Every row gives one point. The window is the flat piece filled in between its corners: a triangle in 3 columns, a solid with four corners in 4, and so on. A path goes straight from each point to the next, and from the last back to the first. After which points does the path pass through the window?

Window:
[[-51  -8  37 -12]
 [  9 -32 -62 -51]
 [ 61  34  35 -24]
 [ 31   5  80  27]]
Path:
(1): [  8  10 -47  29]
(2): [ 23  16  70 -35]
(3): [ 56  24  38 -46]
(4): [43 41 26 66]
(5): [37 25 21 26]
(6): [ 70  27  61 -87]
(7): [ 42 -48 -40 -74]
(8): [-25  38 -10  16]
(9): [-24  75 -63 -49]
(10): [ 23 -96   6 -36]
(11): [  21  -46  -34 -112]
(12): [  4   3 -32  41]
(13): [41 80 32 14]
(14): [ 74 -42  47 -17]
(15): [ 12 -38  36 -41]
(16): [-11  37   2 -16]
Through the window after points: 1, 3, 5, 7, 11

Window, 6 rows:
[[  69   26  -58  -17   -1  -55]
 [ -38   10  -95  -52  -51  -95]
 [  24   54  -63  -54  -40    4]
 [  12   11  -29   26   36   42]
 [   8   20  -42   34  -52   19]
 [  15 -117   34   33   20   47]]
Path:
(1): [  14  -20 -121  -17  -33  -11]
(2): [-16 -20 -87  -3 -24  12]
(3): [18 -6 52 21  7 16]
(4): [  4  37  17  26  21 -29]
(5): [  8 -58 -50   3 -38  20]
(6): [ -4 -20 -80 -36 -13 -14]
(7): [-25  -4  -1  18 -26 -21]
(8): [50 35 39 16 12 -3]
Through the window after points: 4, 8

Window:
[[-43  -4  -5  16  86  33]
 [-28  40   5  42 -27 -34]
 [-82  -7   0  42  30  75]
 [ 27 -36  72 -14 -18   8]
 [ 25  81   5  46  55  46]
 [ 92 -76  28   9 -77 -31]]
Path:
(1): [-68  -9 -30 -20 -47  47]
(2): [-9  1 50 86 58 19]
(3): [  1 -17  -6  85  66  16]
(4): [ 29 102  14  21  35  51]
(5): [-41  27  -2  -7  31  99]
(6): [-43 -27   7  53  54  -7]
(7): [ 29 -74 121  34 -28 -42]
(8): [-11   9 -50   1 -27   4]
(9): [ 27  24 -11 -10 -19  -1]
(10): [ 10 -33  54  82  -9  -6]
(11): [ 16  11  64  74 -36  31]
(12): [-16 -43 -20 -33  -2  -1]
(13): [ 54   3  -3 -41   1   6]
(14): [-36 -31  55  30  28  27]
(15): [-33 -29  12  46  37  18]
(16): [-48  -1  -8 -29  52  29]
Through the window after points: 1, 3, 5, 9, 13

Window:
[[-17 -69 -11  30  10 -25 -48  10]
 [-46   7   2   8  56 -21  -4 -27]
 [ 13  -4 -41  -9  52  -5 -61  19]
 [  1  23 -72  34  34 -58   9   3]
 [-70  -7 -35   1 -19   5 -86 -31]
 [ 93  62  12 -81 -80  21  -1 -16]
 [-17  32  25   7 -20  -2 -42  42]
 [121  68  49  27 -52  74  -1   2]]
Path:
(1): [ 25 -38 -32  53  40 -91 -65   2]
(2): [ -42   19   40   26   29 -106  -49  -26]
(3): [-11 -26 -52 -18  24  22 -26   8]
(4): [ 51 -17   8 -52 -30  66   8 105]
(5): [ 29  32  10  14 -23  -6 -34 -29]
(6): [ 74   8  18  30 -39 -84 -41  -3]
(7): [  3  41 -47 -56  -7  50   9  -7]
(8): [-70 -17 -16 -23  35  47  -9 -11]
(9): [ 13  37   7  46  25 -95 -41 -33]
(10): [ 61 105 108 -20   3 -36 -31 -14]
(11): [ 38  14 -17 -33 -49  35 -22  -6]
(12): [ -5  59 -38 -57  13  86   1  20]
Through the window after points: 4, 6, 8, 12
